Rows are points. To make a cloud, some directions were put in groups of two or more. Within a group, all points are equally far from the middle, so they leave a hole (a ring in 2 directions, a hollow ball in 3). The other directions are filled evenly. Then the cloud was stretched, turned, moved and blurred a little. Count the holes, and give their numbers of directions, smallest first.
In the rows, zero is written as 128.

Cloud:
[[206 146 161]
 [147 171 128]
 [111 184 108]
 [173 153 113]
 [170 183 168]
 [ 92 117 173]
 [101  97 119]
 [169 145 122]
 [ 75 151 156]
 [159 167  96]
 [213 138  50]
 [224 131  65]
 [144 135  81]
 [105 165 162]
 [158 201 152]
 [170 126 120]
 [131 196 183]
 [165 177 132]
 [ 82 159 188]
 [199 160  53]
 [ 50 156 157]
 [166 163  94]]
Holes: 0

Cloud, 27 rows:
[[209 104 214  96]
 [104 102 208 126]
 [ 98  75 176 124]
 [ 97  82 191 135]
 [102  77 179 113]
 [ 72 161 147 127]
 [155 197 128  81]
 [182 100 227  91]
 [158 141 153 186]
 [134 150 122  48]
 [130 190 140  84]
 [145 189 117  64]
 [178 127 153  51]
 [164 167  66 117]
 [165  96 125 147]
 [124 184  84 172]
 [127 140 207 111]
 [ 79 154  93  76]
 [101 127 143 194]
 [156 126 159 188]
 [ 89 178 109  77]
 [158  91 130 153]
 [167 127 227 107]
 [ 79 176 133 104]
 [ 97  80 154 110]
 [103 182  55 160]
 [209 123 146  80]]
Holes: 2 (2, 2)

Cloud:
[[154  41 179  82  93  93]
 [186 116 119 153  85 150]
 [124  80 186 176 100  18]
 [132  96 207 139  69 105]
 [178 205  95 153 106 109]
 [127 106 236 208 147  78]
 [178 212 113 159 103 110]
 [191  82 177 150 166  52]
 [ 93  92 115 167 124 166]
 [165 138 133  69 125 181]
 [ 91  79 217 176  86 104]
 [193 110 156 198 131  68]
 [145 141 137 185  89 118]
 [166  17 140 128 134 132]
 [ 48 164  93 142 146 185]
 [101 135 152  72 147 154]
 [ 80 176 123 197 154  99]
 [ 53 152 106  96 161 138]
 [ 55 136 151 113 166  84]
 [181  63 154 101  76 177]
 [ 83  59 174 169 112  81]
 [ 50 113  74 130  94 120]
 [121 157  63 104  66 124]
 [136 179 162 118 123 163]
 [ 78 153  99 125  81 176]
 [ 77 164 153 133 201  95]
 [103 134 123 145  63 157]
 [ 40  77 112  95 141 106]
 [129  85 228 162 105  49]
 [150  72 189  98 144  94]
 [132 171 132 100  76 132]
 [145  99 226 139 143  76]
 [ 63 201 102 156 101  61]
 [ 80 169 174 101  91  90]
 [135  94 232 189 131  77]
 [ 76 131 134 196 124 107]
 [133  66 195 172 113 121]
 [148 138 133 148  56 133]
 [ 64 159  71 109  79 123]
 [113 210 118 127 137  55]
 [110  96  88 146  85 142]
 [146 129  94  69 171 127]
 [ 77 112 186  90 164 136]
 [127 215 113 143  98 108]
 [ 38 117 100 111 164 135]
 [107 109  72 106 163 139]
 [127  87 199 108  52  83]
 [137 167 166  99  73  83]
 [ 68 159  99 153 146 101]
 [ 91 113 122 152 124  34]
 [ 42 142 114 177 112 124]]
Holes: 1 (3)

Cloud, 88 rows:
[[189 160 108 128  10 144  84 170]
 [140 113  87 208  51  35  76  97]
 [125 152 161 104 140 100 177 127]
 [174 150 108 104 139 157 135  97]
 [155  42 159 147 152 120  76  87]
 [160 135 112  62 138 183  89  87]
 [156 139 106 160 156  48  51  81]
 [109 153 147 180 144  86 109 137]
 [ 70 147  42 125 159 119 185 117]
 [119 110  59 149 154  88 125 116]
 [181 136 143 134  85 110  91 160]
 [128 183  93 103 138 123 124 106]
 [145 139  79 122 157 130 106 123]
 [111  96 116 138 177 148 108 153]
 [ 78 138  97 155 169 140 163  78]
 [199 118 198 138 115 135 174  77]
 [179  68 141 135 130  93 129 139]
 [177  92 141 150 111 122 130 160]
 [121  62 111 185 180 112 197 167]
 [188 120 124  26  77 141 196 171]
 [190 211 122 126 141 148 123  88]
 [150 131 153  72 116 230 136 168]
 [139 233  86 156 131 179  85 123]
 [163 111  63  35 149 119 192 145]
 [193 136 130 122 166 123  89 101]
 [188 141 161 122 115 108 160 189]
 [177 180 165 187 125 118  97 165]
 [186 139 139  91 181 174 192 110]
 [176 107 141 150 173 123 158  86]
 [217 131  96 179 128  66  82  62]
 [193 201  94  91 142 176 145  99]
 [163  97 153 159  79 167 179 170]
 [132 124 168 142 138 108 176  35]
 [142  93 123 107 171  99 200 106]
 [149 181  23 173 104  49 117 148]
 [184 124 113 164 174 157  69 133]
 [229 132  86 100 111 139 108 151]
 [169 146 161  97 131 214 191 106]
 [137 120  89 113 163  50 191  97]
 [234 105 126 143  97 103 115 138]
 [162 195 154 114 181 181 108 154]
 [222 154  95  47  74 171 165 127]
 [122 111  93 138  83  82 105 118]
 [193 188 139  87 179  92 165 133]
 [ 81 127  89 134 145 191 100  96]
 [192 104 157 101 205 125 174 103]
 [138  86  89 157 154 142 141 119]
 [233  40 141  97 115 160 208 129]
 [ 88  97  85 147 155 110 215  98]
 [140 173 133 129  84 183 129  72]
 [173  63 131 226 168 137 144  73]
 [ 78 104  95 149 187  80 109  86]
 [ 97 141 101 175 167 162  89  93]
 [137 152 148 133 189 178  98 123]
 [ 97 102 126 109 220 106 116 119]
 [136 156 156 155 101 230 159  97]
 [196  67  82 158  41 206 177 148]
 [125 157  58 141 123 124 181 101]
 [204 126 124  91 155  95 215 159]
 [170  97  79  87 149 197 128 113]
 [197  85 154 233 116  69  59  62]
 [127 227 135  51 170 111 187 110]
 [118 124 172  98 153 203 212  88]
 [112   8 105 157 100 123 200 119]
 [231 104 117 160 111  66  94  81]
 [164 153  43 100 143 117 112 125]
 [ 63 127 112 204 220  59 118  89]
 [ 78 160  73  60 124 224 234 178]
 [121  87  95 143  90 132 144 153]
 [ 81 166  60  97 166 130 182 139]
 [141 126  55  89 170  93 182 102]
 [ 77 143  18 162 161  49 158  75]
 [153  89  77 100  79 166 190 150]
 [195 146  76 150  81  81 191 111]
 [236 131 167 150 114 107 118 102]
 [113  43 100 109 127 148 120 121]
 [166 159 162 229 148 152 123  92]
 [161  67 117 122  93 187 155  78]
 [ 98 130 119 147 208 176 165  73]
 [118 185 105 149 191 102 108  75]
 [179 206 107  90 139 122 151 191]
 [114 155 140 200 124 137 125 154]
 [223 115  84 118  99 113 140 126]
 [187  58 168 130 129 124 170 168]
 [238 101 107  65 181 163 179 117]
 [173  93  83 170 152  53 193 141]
 [161  95 141 178 197 121 114  83]
 [171 172 133  69 150 135 203 169]]
Holes: 0

Cloud, 87 rows:
[[122  83 179 144  84 102 224 106  93]
 [136  71 170 140 122 202 165  91 100]
 [ 73 203 144 112 185 163 113 117 152]
 [101 101 146 157  67 145 227 123 160]
 [ 76 125 134  50 153 109 127  90 116]
 [183 116 125  72 162 147 176  93 111]
 [ 94 103 143  76 199 132 140  59 152]
 [194 137 150  97 146 138  94  69  66]
 [ 65 142 134 173 117 153  59 167 134]
 [146 142 119 180  84 157  38 152  92]
 [130 204 182 145  97  70 146  95  67]
 [130 227 135  85  86 142 183  89 119]
 [101  96 133  75 184 120 127 105 101]
 [106  72 148 127  97 133 202  66  94]
 [ 34 155 143 132 112 127 128 126 157]
 [126 160 136 137  77 152  92 178  51]
 [115 178  82 156 135  63 146 149 137]
 [ 91 154 160 121 180 184 137  86 119]
 [138 126 109 186  81  78 129 198  85]
 [133 124 113 160 129  80 185 149  89]
 [193 137 121 100 149 138 116 154  85]
 [157 196 120  96 144 125  79 179 134]
 [172  95 166 102  84 106 193  45 102]
 [138 180  99  92 160 177 139  37 141]
 [129 118 150 196  72 109 206 143  91]
 [ 59 131 131 158  86 119 108 193 130]
 [119  97 187  97  73  99 222  61 161]
 [134 226 137  89 111 153  91  96 177]
 [ 77 202 116  51 140 121 188  65 123]
 [143 202 152  77 156 126  31  87 112]
 [115  95 169 163  69 171 203 133 133]
 [147 158 126 105  60 139 205 122 101]
 [128  67 185 116  92 111 200 119 154]
 [147 190 174  60 165 113 145  56  73]
 [ 95 188 146 147 152 162  78  73 159]
 [123 185 112 134 177 165  33 169  79]
 [170 187 137  80 171 115 105  39 109]
 [167 123  99 100 160 130  48 116 124]
 [102 180 144 120 188 110  74  80 180]
 [ 95  88 109 153 123 172 123 180 187]
 [122 111 148  73 125 121  67  90 145]
 [110  77 168 101 134 162  84 103 158]
 [ 97 114  92  99 103 106 161 182 117]
 [ 62 145 103  76 157 100 222  70 179]
 [122  43 160 102 123 133 129 120 133]
 [119 156 174 120 155 111 191 104 184]
 [ 77 126 164  96 116  96 124 113 230]
 [126 118 188 112  96 176 187  82 189]
 [123  88 184 121  91 199 153 106 116]
 [118 124 159  84 125 116 191  75 227]
 [136 179 157  48 141 101 169  21  98]
 [ 55 134  98  95 119 103 210 127 200]
 [117 163 145 151 113 128  41 178 193]
 [158 149 113 142  73  93 196  65 131]
 [166 144 116 117  77 172 132 153  91]
 [113 136 224 130 124 131 140 111 134]
 [161 133  84 154  63 111 119 145  96]
 [ 84 133 105  47 189 173  97 106 204]
 [ 89 181 164 149  73 138 122 173 101]
 [155 241 169  68 132  88 132  64 132]
 [119 150 105 151 103  59  60 205 127]
 [167 213 151 129 104  62 177  83  93]
 [158 171 196 128  74  78 189 112  61]
 [172 152 101 128  95  67 112 162 109]
 [ 43 136 148 122 105 110 136 137 135]
 [115 105 163 152  55 123 200 154  82]
 [130 116 181 145 135 129  71  84 140]
 [ 98 146 113  64 199 155 135  60 220]
 [145 117 112 169  97  69  62 170 109]
 [110 213  93 125 139  80  90  84 109]
 [121 243 158 159  74 101 160 107 111]
 [ 91 188 140  99 160 124  81  92 234]
 [128 102  86 114 121 185  83 114 112]
 [138 156 126 108  76  80  75 157  80]
 [190 132 204  97 100 144 175 104  74]
 [116 133 207 172  99 159 101 146 138]
 [136 146 147  92  98 129 249  39  81]
 [153 187 163 105 133 122  18 117  94]
 [ 38 170 123  98 126  95 137 151 152]
 [ 77 109 163 134  55 105 214 108 176]
 [ 73 192 100  66 160 150 187  83 133]
 [ 41 189 136 127 116  83 123 146 157]
 [195 115 175 116 134 156 164 121  57]
 [101 139 172 109 128 163 181 111 210]
 [147 138 109 129 161 133 121 100 203]
 [123 159 121  93 163 163 156  55 215]
 [120 157 112 142 109  55 116 157 198]]
Holes: 3 (2, 3, 4)

Cloud, 105 rows:
[[163 120 152 125  72 110  85 158  97]
 [126  97 112 170 154 193 114 168 119]
 [188 117 104  84 162 129  96 153  65]
 [ 65 119 128 156 100  68 126  89 109]
 [149 129 130  62 206  79 138 200  62]
 [165 135 178  97 141 231 138 145  42]
 [150 152 113  73 116  72  80 122  47]
 [143 131 218 173  53 169 125 134 174]
 [129  98 122 121 116 105 150 171 115]
 [ 66 170 188 158  36 141 150 199  75]
 [149 154  96 123 225 146 129 209 107]
 [126 123 122  75  55 150 167  42 149]
 [125  92 104  64 208  99  76  45 129]
 [113 113  82 120 137 137  53  71 114]
 [144 124 132 139 115  91 186  82 179]
 [ 81 167 126  74 106  62  76 104 130]
 [114 148 118 156 134  75 107 112 144]
 [116 131 135 122   9 156  83 134  32]
 [153 106 110  69 140  48 194 106 128]
 [153  66 113 129 189 228 177 120 189]
 [158 114 169 146  74 150  93 170  65]
 [134 153  92  78 181 143 189 131 107]
 [117  73 135  79  95  55 100 106  59]
 [145 151 104 171  99 130 139 139 103]
 [126 134 135 108  96  94 140 241 117]
 [160 119 174 161 131 104 127 101 224]
 [ 97 126  88  81 181 124 118 207  56]
 [ 55 146 138 112 136 141 122  22  90]
 [138  98 139 142 114  99 161  80 192]
 [152 100 130 131 169  92  90 173 173]
 [153  62 119 111 146 100  92 101 132]
 [144 140 134 109  79 139 179  42 100]
 [120 154 114  91 124 109  71  38 126]
 [190  62  93  92 135  82 131  78 178]
 [ 86 182 148  95 107 176 131 203  52]
 [158 148 101 198 157  38  99  70 156]
 [176  58 155 113 234  88 122 178 108]
 [ 65 182 117  74  94 186 122 133  70]
 [164 161 191 197  98 183 148 185 121]
 [117 172 126  82 127  63  83  83 106]
 [126 104 152 131  49 187  38 143  75]
 [117 101 146  85 187  88  48 179  51]
 [172 110 115  98 118 118 163 143 192]
 [ 85 127 155 124  76 104 136  62 106]
 [101  74  63  61 195 102 109  36 164]
 [149 109  90 121 135 177 148  67 196]
 [146 186 167 100  89  50 174 201 114]
 [ 54 135 121  94 164 104 172  80 114]
 [161 111 181  87  97  64  57 165 125]
 [103 142 135 101  90 100 116 138 159]
 [ 74 160 117 162 160 186  98 163  56]
 [189  80 137 119 124  94 134 126 224]
 [ 98  98 128  80  55 205 104  68  87]
 [114 179 132  91  96   9  98  74  46]
 [152 195 105 155  91 118 106  68  82]
 [150 148 138 122 125 156 173 153 142]
 [136 117 114 160 120  92 125 102  74]
 [129 163  99  89  95 147 149  67 157]
 [214  48 222  86 120 109 110 127  38]
 [166  68 193  87 110 143  91 192  27]
 [175  78 144  41 226 109 108 125 148]
 [118  89  90 145  98 131 115 128 174]
 [112 215 158  91 164  90 125 141 127]
 [113 180 162 121 131 173 153 149  90]
 [106 137 147 164 181  50 112 151 151]
 [114 167 136 161 130 150  84 201  89]
 [147 135 167  95  83 155 201  90  76]
 [129 119 119 133 237  78 123 101 171]
 [156 111 149 109 103 126  75 154 152]
 [170 107 120  78  88  17 106  63 133]
 [157 118 172 103  90 141 116 218 110]
 [109 104 151  66  94  42  39  45  91]
 [140  60 121 150 131 191 148 204 105]
 [104 103  68  95 142 200 130 117 190]
 [195  82 168 145 153  95 142 154 163]
 [118 100 107  76 148 105 150 184 138]
 [164 128 140 117 114 170  73 223  58]
 [144 101  66  73 192 133 191  61 183]
 [143 131 129 101 137 208  62 169 177]
 [152 144 132 117  55 152 193 104 149]
 [ 77 139  90 132 208 214 100  76  79]
 [101 115 114  85  26 115 130  71 148]
 [178  63 104  90 228 229 104 125 172]
 [137 128  90 102 203 134  41 191 112]
 [166  86  97 173 121 145  83  77 169]
 [110 112  86  91 215 110  99  59  97]
 [131 135 121 124 166 133  88  43 159]
 [185  71 149  69 121 181 169 190 123]
 [163  96  67 163 125 143 124 145 144]
 [103 124 117 120 103  45 180  93 108]
 [168 125 109 110 132 158 120 121 103]
 [151 142 104  87  68 172 116  46 165]
 [151 100 145  88  80 136 124 172 112]
 [107 153 109 115 175 175 120 141 127]
 [ 74 115 151 126 109 139 126  60 157]
 [ 89 123  66  81 244  92 133  73 116]
 [ 96 161 112  47 169 167  58 178  93]
 [ 98 105 137 163 155 194 128 176 201]
 [160 147 172 159  93 208 135 236  75]
 [ 83 175 118  87 101  96 184  26 133]
 [109 107 178  87  84 117 191  76 131]
 [194  75  48 103 217 182  97  25 196]
 [116 111  59 118 193 170 132  71 185]
 [133 158 159 159 159  96 169  99 226]
 [156  93 121 133 149 135 118 237 153]]
Holes: 0

Cloud, 87 rows:
[[ 94  51 124 114 139 164 148 125 106]
 [175 160 158 146  91 156 101 162 143]
 [199 128  97 131 121 144 165  98 168]
 [159 177 104  70 156 163 164 151 135]
 [113 178  36 166 146 161  94 181 119]
 [ 95  87  75 132 141 146 109 155  86]
 [ 86 101  48 131 148 116  61 147 122]
 [115 155  38 122 146 119 156 114  93]
 [ 91  30 114 134 210 114 163  86 112]
 [208 151 137 111 126  92  78 114 126]
 [ 79 110 114 171 148 140 174  92 108]
 [179 110 161 118 154 129 122 101 107]
 [152 191 149 128 102  90 157 111 142]
 [137 186 140 148  72 215  81 128 159]
 [175 132 190  95 143 136 166 103 130]
 [159 158  96  64 131 132 104 178 106]
 [161 192 189 102  60 178 140 192  77]
 [178 170 134 152 112 191  84 193 132]
 [129 138 159 144  76 112 166  77 149]
 [147 165  91  61 117 158 162 155  58]
 [139 178 114 148 113  68 137 109 176]
 [146 178 147 143 140 109 155 171 137]
 [ 85 127  92 131 198 180 124 137 134]
 [157 147 171 140 100  93 160  47 141]
 [169 123 135 128 176 145 173  80 125]
 [ 94 108  79 117 157 150 145 140  88]
 [ 97 125 109 140 145 166  37 146 158]
 [153 155  95 163 149 161  52 142 148]
 [156 155  54  72  85  75 144 113 117]
 [133 121  82 152 139 153  60 108 174]
 [133  94  43 163 205 112 104  79 178]
 [ 61  69  83 168 160  94 121 116 141]
 [ 95 157  76 101 118 130 112 145 128]
 [115 132 116  97 175 133 130 173  90]
 [181 144 132 142 111 107 122 102 116]
 [216 177 112 104  66  91 161  85 148]
 [146 106 158 151  97 179  71 119 149]
 [ 77 144  74 165 120 128 124 133 168]
 [133 120  37 163 132 133 160 111 138]
 [172 189 152 137 128 123 112 106  98]
 [185 170  62 129 143  76 160  92 101]
 [167 102 181  89 132 130 179  95 148]
 [102 162  63 114 149 116 144 138 113]
 [ 81  84  81 121 157 141 137 106 124]
 [ 91 149  76 118 136 179  96 130 174]
 [144 249  92  95 105 142 118 201 102]
 [110 140 149 153 118 185 198 114 104]
 [133 226  60 103 140 138 115 196  88]
 [185 214 143 116 115 159 156 110 124]
 [112 124  84 155 115 113 129  87 104]
 [111 152  77  99 204  99 145 131 127]
 [135 159 177 168  89 228  67 185 146]
 [106 238  87  94 143 105 162 119  94]
 [177 224 108 117 102  95 155  98 137]
 [ 92 141  66 100 131 179 125 130  74]
 [177 197 155  99 114 190  74 169 115]
 [140  61 150 108 158 135 146 150 154]
 [132 133 148 128 157 192 126 102 111]
 [ 76 117  89 137 164  57 121  95 121]
 [195 230 126 104 109 151 147 118 157]
 [ 58 172 118 112 121 183 138 147 113]
 [ 81 109 128 150 213 185 121 127 127]
 [201 161 134 134 157 135 144 129  95]
 [149 196 197 139 123 176 104 140 126]
 [132 147 104 100 167 153  89 162 114]
 [165 203 217 110  87 176 190  88 123]
 [124  96 120  89 166 102 146 105  85]
 [157 149 177 132 134 156 207 128  73]
 [137 118 152 181 112 154  73 130 149]
 [128 118  43 102 168  61  87 135 128]
 [104  75  29 130 172 113 148 150 167]
 [122 136  72 103 124 140 162 126  76]
 [180 107  97  88  87 203 110 134 126]
 [ 85 121 131 136 187 142 119  97 151]
 [134  97  92 131 135 175  70 144 157]
 [125 149  69 134 156 137 195 104  78]
 [165 154 176 143 123 180 164 134  87]
 [129 114 149  76 157 123 158 134  62]
 [109 111 115  99  92 111 161 122 138]
 [155 216 112  72  91 137 188 137  75]
 [ 70 178 107 115 102 164 168 106 111]
 [112 140 170  90 158 151 137 135 108]
 [185 158 154 132 158 114 116 139 155]
 [150 148  98 107 138 189 109 114 118]
 [107 170  57 186 163 126 130 107 155]
 [160 170 149 124 118 108 158 149 102]
 [ 80 167  90 147  96 133 121 128 155]]
Holes: 1 (2)

Cloud (106 x 9):
[[100 128 122 217 106 162  72 144 174]
 [147  83 147 123  51 149 137 125 133]
 [176 230 194 152 197 169 166 151  88]
 [ 80 193  87 104 105 173  97 123 155]
 [ 66 165  98 163 114 158 139 112 175]
 [ 92  70  76 132 102 169 100  68 140]
 [127 166 143 125  77 122 155  86 160]
 [119 189 134  88  91 112 117  96 157]
 [130 177 167  76 144 100 152  92  97]
 [103 135  69 110 136 115 189  96 133]
 [194 148 145 130 120 196 119 120 125]
 [113 132  65 137 129 125 182  57 124]
 [112 140 144  73 161 139  79 184 178]
 [125 105  94 195 161 178 150  81  98]
 [ 69 144 178 166  99 190 148  77 125]
 [199 206  86 118  81 140  81 165 134]
 [167  98 136 112 124 106 125 149  91]
 [134 110  96 131 232  96 155  56  78]
 [ 16 112  98  81 121  91 164  60 116]
 [115 141  86 198 158 176 194 109 144]
 [100 118  83 152 146 171 173   7 164]
 [200 117 117 123 160 102 125 184 148]
 [165 154 140 156 159 144 169  45 126]
 [ 66 151 120 195 110 174 138 119 163]
 [168 193 141 125  45 169 148 165 164]
 [138  66  50 137 118 107  84 137 162]
 [151  86 223 160 148 161 150 117 110]
 [ 53 206 163  67 143 151 166  83  78]
 [110 152  37  78 125  94 149 108 139]
 [225 153 181 112 171 156  76 188 134]
 [124  92  64  97 112 113 106 181 137]
 [108 188 182  65 179  95 144 135  86]
 [154 181  75 142 109  78  99  70 111]
 [168 146 148  76  98 116 161 127 163]
 [118  91 121  93 162 155 140 146 110]
 [102 164  70 130 190 125 179  83  83]
 [ 89 138 167 178  78 164 139 117 122]
 [115 186 140 154  89 163 110 109 151]
 [ 98 132 118 118 195 147  65 153 100]
 [163 140 100 149  77 163 103  60 125]
 [131 187  87 109 173 171 171 123 150]
 [ 33 121  90  75  88  65 103  70 140]
 [ 57 155 155 120 158 159 183  99 157]
 [105 181  92 145 195 113 168 212 154]
 [ 90 153 122  91 131 139  82 210 112]
 [121  98 107  95 165 164  86 134 159]
 [ 36 150 125 118 206 108 167  61  75]
 [ 73 163  65 146  65 156 137 147 216]
 [ 96 133 108  67 147 133 175 160 169]
 [133 154 155 133 112 126  78 239 133]
 [ 98 196 187 125 177 148 182 170 146]
 [182 105 158  85 124 142 158 171 150]
 [162  63  74 178 129 103 125  99 200]
 [173 143 131 134 108  95 113 134 188]
 [148 149  77 127  81 190 147  91 156]
 [ 75  68 112 147 146 127  97 115 187]
 [ 83  94 178 164 120 177 103 136 156]
 [166 144 193  85 146 133 136 112 148]
 [154 160  42 107 101 150  91  99 111]
 [181 181 202  37 184 112 139 182  87]
 [193 138 181  64 105 142 127 167 184]
 [ 98 139 118 105  97  95  48 174 102]
 [168 148  96 154 147 171 150 219 123]
 [150  62 153 172  96 127 137 119 123]
 [ 71  98 155 119 144 104 100 105 142]
 [153 111 146 106 167  72 145 107  69]
 [134 188 198 171 140 193 160 105 125]
 [ 86 106 113 178 149 165 114 173 138]
 [197 134 168 130 106 129 114 243 149]
 [153 169  88  86 186 108 166  93  93]
 [180 152  67 195 101 148 135 140 147]
 [123  87  85  90 155  93 143  69 111]
 [ 92 227 114 132 191 129 129 168  95]
 [109 190  12 128 124 120 111 163 126]
 [ 64 163 201 146 125 211 173 100 116]
 [173 194  77  91  85  87 128 133 143]
 [ 87  85 138 113 188 151 126 125 138]
 [ 50 162 132 124 102 190 138  49 155]
 [ 91 110 179 123 158 103 115 115 127]
 [171 168  45 173 120 117 110  98 111]
 [115  82 108 109 161 121 165 146 139]
 [166 165  81 150 126 145 138  54 132]
 [185 131 130 128 190 155 170 135 180]
 [145  96  93 118 136 142 148 118 208]
 [120 149 180 136 169 150  96 235 124]
 [ 57 200  69  91 123 118 150 151 107]
 [113  84 116 140 154 191 115 108 144]
 [171 121 150 208 138 174 137  90 107]
 [191 204  82 115  56 135 100 179 145]
 [105  98  86  94  99 129  99 216 204]
 [134 187  66  98 185 142 151  93 113]
 [ 58 199  99  74 108 147 139 115 136]
 [190 178 134 190 166 134 190 151 139]
 [113 119 202 117 184 199 129 205 181]
 [ 94 198  70  62 142 152 123 100 154]
 [ 89 182 142 131 147 104 159 190 154]
 [ 92 205 104  99  62 129  95 127 139]
 [148 116 194 112  84 156 115 161 138]
 [133 189 135  93 107 109 138  83 121]
 [ 86  83 122  57 176 125 159  83  81]
 [ 66  91 108 126 159  96  77 140 109]
 [107  95 107 151 202 109 155 185 144]
 [121 162 169  48 148  94  86 193 114]
 [ 78  78  92  70 121 129 110 112 137]
 [198 221  67  62 108 110 117 147 145]
 [108 169 201 102 246 128 149 185 108]]
Holes: 2 (2, 2)
